Each row is a point. A path goes straight from each point to the next, and from the last back to the first. The post is the endless flat space through its rows: a point in 2 columns, a line in 3, a plane in 4, and so on, so that a path can go around it. How many times does the path go around the post? Going back the other way cancels.

Post (1 x 2)
[[8 1]]
Path (13 x 2)
[[ 11 -19]
 [-15 -28]
 [-12  11]
 [  3  26]
 [-18  54]
 [ 15  19]
 [ 34   9]
 [ 46 -43]
 [ -1 -24]
 [-37  17]
 [  5  31]
 [ 24  35]
 [ 52  -7]]
Times around: 2

Post (7 x 8)
[[-17 -28 -18  32 -31 -42 -19  37]
 [ 26   1  14   7  14  29   9  24]
 [ 24 -32  -6 -47 -32   4   0   6]
 [ -3  19  -7  20  50   7  -8 -20]
 [-36  55 -25 -52  35  47  -6 -20]
 [-17  -2 -22 -56  25  57   7 -10]
 [ 19   2  -9  34   4  20  22  12]]
Path (27 x 8)
[[ 22  44 -16 -11 -16  13  35  37]
 [-42  14 -41 -14 -22 -12  21 -16]
 [ -8 -15  23   4 -18  -4 -23   7]
 [ -4 -33 -16   5 -12  12 -32 -11]
 [ 46  -7   5 -20 -11  38 -14  47]
 [-50  10 -33  60  30  40   1  -1]
 [ -7 -68  22 -14  23  12 -12   7]
 [-50   4  -7 -25  24  28  -4 -34]
 [-10 -28  -4  26 -10 -13 -27  -9]
 [ -5  -3 -28   7  -7 -12 -17  -3]
 [ 46   7  -8 -13  22   4   6  16]
 [  2  -8 -20  23  -4  17  25  51]
 [ 17  17 -22  10  21  13   2  29]
 [  1   8 -27 -26  32  34 -31 -50]
 [ 19  21  12 -10  -6 -11 -19 -10]
 [ 14 -53  16 -37  -7  41  19  11]
 [  5   0  -6  61 -15  -8 -20  21]
 [ 16 -11 -13 -27 -16   0 -20   6]
 [  1 -35  -9  39 -32 -17 -32  51]
 [-23  34 -43  34  11   3 -28 -12]
 [-29  35 -22 -62  20  28 -40  11]
 [-29  -6 -52  11  26  10  -7   2]
 [ 23  11  -8 -42 -12  14  17  24]
 [  7 -50  17   5  15   7  30   4]
 [  1 -50   5  37   4  31   9 -11]
 [ 41  31  -5 -20  45  42 -15 -60]
 [  8  41   3 -60  33  91  14  31]]
Times around: 2

Post (11 x 12)
[[ -2   7 -31  14  28 -19 -11 -32  -8   6  19  29]
 [ 40  30 -11  -6   7  -4 -26  19 -17  -2  26  14]
 [-37   0  31  -3 -11 -27  22 -10  -3   5  38  14]
 [-12  33  10   5 -27  -7  -6  19  33  18 -27 -16]
 [ 21 -32   6 -35  11  -1 -26 -23  24 -23   4 -10]
 [-10 -31   3  57  -8  -1   5 -44  13  17  -6  -9]
 [-15  -4   3  -8  25  23 -18   0  47  -8 -42 -26]
 [-43  32   1  12 -13 -11 -17  -3   5  15  30  19]
 [ 34 -12  -4  -7 -19   4  20 -25  27 -30  15 -42]
 [-18   1 -15  13  30  -6 -23  20  16 -27 -55  -1]
 [ 21 -20 -35  -8  -1  29 -25  24 -27  -9 -60 -16]]
Path (29 x 12)
[[ -4  -6  19 -40  49 -19   3  -5  76 -17 -13 -24]
 [-40  43  22  54 -11  -4  15  33  27   1  10  11]
 [ 26  26   7  -6 -22   3  36 -10   3  -9  51   7]
 [-23  12 -20  30  -4  23 -28   3   7  46  -7  11]
 [-19 -23 -14  30  41   4 -35  35  -9  13 -61  -7]
 [-26 -40   4  -6  39 -12 -23 -31 -30   8  -5  10]
 [ 23   4 -28 -27 -19 -12 -14 -35   5  -8  -6   0]
 [ 13   2 -25  28 -21  -5 -26 -27  25  13 -32   7]
 [-21  32  13  11 -36 -17  -5  61  -2   7  -6  24]
 [ 22  18   1  39 -39   4 -39  13  45  16  -8 -39]
 [-16  42  -9 -17  -9  11   7  12  57  -8 -47 -61]
 [-35  -3  10  49  -9  18 -47 -36 -17  35 -22  11]
 [ 21 -33  29  16  36 -19 -28 -37 -35  -8  78  54]
 [-30 -31  -1  12   8  29 -29  25   8 -14 -41  18]
 [ 11 -20 -11 -61  11  11   7 -16 -15 -51  10  -4]
 [ 12  40   8  35  26   9 -40  -9   2   5  21   3]
 [ -6 -25  -3 -17 -31 -27  23 -60 -16   0  62 -19]
 [-34 -30  14  74  27  -3 -51 -13 -55   4 -22  39]
 [ -7  18 -19 -21 -46  40 -18  -9  28 -30  31 -35]
 [ -8 -37   1 -24  10  39 -16  15  25  11 -69 -16]
 [-26  30  45  -2  -3 -41  28   6  59 -26  30  18]
 [ 61  10  55   1   8 -23   8 -11   0 -30  52   1]
 [-15 -38  -5  -7 -30  18 -60 -12   0 -26 -42 -31]
 [-11 -61   0 -27  78  -2 -31 -38  27 -31 -22   0]
 [ 17  -1 -16  12  -5   3 -12   8  13  19  -2 -13]
 [-10   3 -34   8 -50   8 -32  -1   0  24 -38 -43]
 [ -3  16  -9  32  -9 -11 -52   0 -47  21 -13  21]
 [ 41 -41 -26   4 -15  17 -36 -26 -32 -24 -21 -26]
 [-57  28 -30  -4 -23  -3   2  13  13  18 -61 -25]]
Times around: 1
